Each point is reached from the start by the listed moves, each made once or not at all, plus a little noise. Is the number of moves made odd or even? Then give how often each move was made.
(in the rows, 128 means zero)

Moves:
(1): [164 116 111 132 169 130]
(2): [105 152 110 134 151 145]
(3): [159 204 133 102 167  82]
Start: [118 122 130 107 135 110]
Points:
[120 129  94 119 196 130] -> even (1, 1, 0)
[162 202 103  88 240  83] -> odd (1, 1, 1)
[126 225 113  91 195  73] -> even (0, 1, 1)
[161 106 113 114 183 117] -> odd (1, 0, 0)

Moves:
(1): [175 125 131  91 145 156 148 133 113  73 151 118 118 142]
(2): [135 151 115 143 139 131 125 146 125 134 167 124 136 144]
(3): [139 122 147 153 116 144 143 118 141 131 156 124 105 114]
(4): [114  91 123 157 153 120 129 117 110 112 111 144  85 117]
(5): [139 112 114 127 145 101 137 143 141 124 126 129 139  78]
(6): [127 121 129 143 127 137 136 154 112 129 110 123 133 150]
(7): [128 148 121 131 134 127 158 122 131 119 127 140 122 127]
(8): [125 121 109 162  83 122 132 132 140 112 132 104  88 153]
(9): [134 115 109 132 122 154 144 119 147 131 145 134 147 114]
(10): [177 111 114 145 119 118 143 117 115 161 121 153 124 104]
(11): [122 131 116 107 102 142 137 154 107 107 184 131 113 127]
(12): [131 131 139 126 127 131 128 136 142 120 142 172 163 128]
Start: [129 123 114 115 167 122 116 121 115 124 111 148 114 131]
Points:
[222  55 111 179 141 144 173 104 109  69 157 192  26 122] -> even (1, 0, 1, 1, 0, 0, 0, 1, 0, 1, 0, 1)
[249  75  63 174 133 156 234 139 131  81 154 149  68  90] -> even (1, 0, 1, 0, 1, 1, 1, 1, 1, 1, 0, 0)
[163  69  51 196 107 151 203 148  96  90 160 222  59 128] -> even (0, 0, 0, 1, 0, 1, 1, 1, 1, 1, 1, 1)

Moves:
(1): [147 134 118 132 120 122 148 116 118 134 110 124 140 124  97 136 140 119
 134 136 114 135 116 116 124]
(2): [133 178 121 123 126 126 120 135 155 142 123 130 115 117 110 129 133 123
 120 117 136 139 150 118 130]
(3): [129 105 150 118 120 132 130 125 147 141 119 140 121 132 128 113 125 105
 128 141 124 124 148 116 148]
(4): [138 138 141 140 125 122 107 131 114 146 116 134 120 127 162 107 132 114
 131 123 125 116 137 134 139]
(5): [116 152 122 141 147 139 143 105 134 131 127 118 135 138 124 131 133 131
 137 126 137 120 116 113 135]
(6): [131 130 146 114 121 137 141  99 141  99 136 126 124 137 124 121 109 102
 133 112 136 133 100 136 124]
(7): [119 141 137 118 119 147 164 151 103 123 140 136 153 135 142 101 114 113
 121 140 105 129 130 111 121]
(8): [140 121 123 141 136 123 116 135 152 130 144 133 143 107 117 126 136 123
 125 132 126 107 112 114 136]
(9): [131 127 146 128 123 102 145 155 136 118 134 131 122 141 124 161 140 129
 117 124 141 118 131 131 110]
(10): [122 112 128 108 124 117 120 147 125 155 131 153 104 116 124 125 116 131
 128 134 109 134  97 126 137]
(11): [147 125 141 121 125 107 135  99 129 137 152 111 117 110 141 140 110 120
 126 143 132 133 139 127 118]
(12): [136 145 117 126 132 127 147 110 128 111 153 160 141 130 125 129 121 141
 126 119 121 139 115 111 134]
(13): [104 133 133 141  92 129 125 119 141 144 104 121 146 122 127 134 115 125
 129 113 129 117 118 121 131]
(14): [131 132 129 126 125 128 122 127 124 124 138 125 120 147 132 136 127 141
 138 124 114 120 130 117 120]
(15): [145 130 135 110 132 113 127 118 139 116 124 123 129 125 125 125 123 144
 104 135 130 109 125 133 119]
(16): [126 129 132 108 135 132 120 140 121 126 125 120 142 112 141 140 136 137
 134 131 140 132 131 133 166]
(17): [131 137 122 116 114 126 138 128 131 153 164 112 139 120 111 135 166 156
 103 111 136 141 117 147 143]
(18): [149 131 146 147 122 134 127 127 129 115 123 128 125 131 144 131 107 141
 113 127 108 134 124 117 149]
(19): [128 135 135 131 132 117 136 136 127 113 125 135 127 115 121 111 136 139
 133 133 139 136 129 110 115]
(20): [127 142 126 124 117 142 126 133 153 114 149 129 120 141 156 128 154 127
 123 161 141 142 147 126 142]
(21): [148 107 129 122 133 156 121 142 143 140 112 129 130 136 136 130 126 147
 147 146 155 118 134 136 114]
(22): [134 121 148 124 144 121 106 121 140 132 121 136 145 142 121 130 156 128
 113 131 116 156 126 142 115]
(23): [130 137 139 115 125 150 169 129 138 133 122 135 128 132 127 139 138 128
 151 137  97 107 147 141 117]
(24): [137 132 131 137 135 106 128 138 131 124 125 129 141 144 133 124 116 132
 141 128 115 127 133 143 133]
Start: [142 135 135 113 144 143 119 141 134 119 128 111 130 122 150 141 108 132
 116 135 136 132 144 116 107]
Points:
[202 169 237  35  99 150 202 147 223 152 191 147 182 175 209 188 129 203
  93 202  83 129 147 102 159] -> even (0, 0, 1, 0, 1, 0, 1, 0, 1, 1, 1, 1, 1, 1, 1, 1, 1, 1, 0, 1, 1, 1, 1, 1)
[224 167 242  75 123 157 183  85 199 128 159 139 139 145 195 108 110  82
  96 220  31 112 117  65 127] -> odd (1, 0, 1, 1, 1, 1, 1, 1, 0, 1, 1, 0, 0, 1, 1, 0, 0, 1, 0, 1, 0, 1, 1, 0)
[189 164 201 112 143 100 194 165 164 110 175 135 191 135  96 135 141 137
  77 134  82 166  36  84 110] -> even (1, 0, 0, 0, 1, 1, 1, 1, 1, 1, 0, 0, 0, 0, 0, 0, 1, 1, 1, 0, 0, 1, 0, 1)
[187 249 169  97  91 140 140  62 180 131 148 123 118 106 187 162  77 127
 121 132 116 159  96  46 189] -> odd (1, 1, 0, 1, 1, 1, 0, 0, 0, 1, 1, 1, 1, 1, 0, 1, 0, 1, 0, 1, 0, 0, 0, 0)
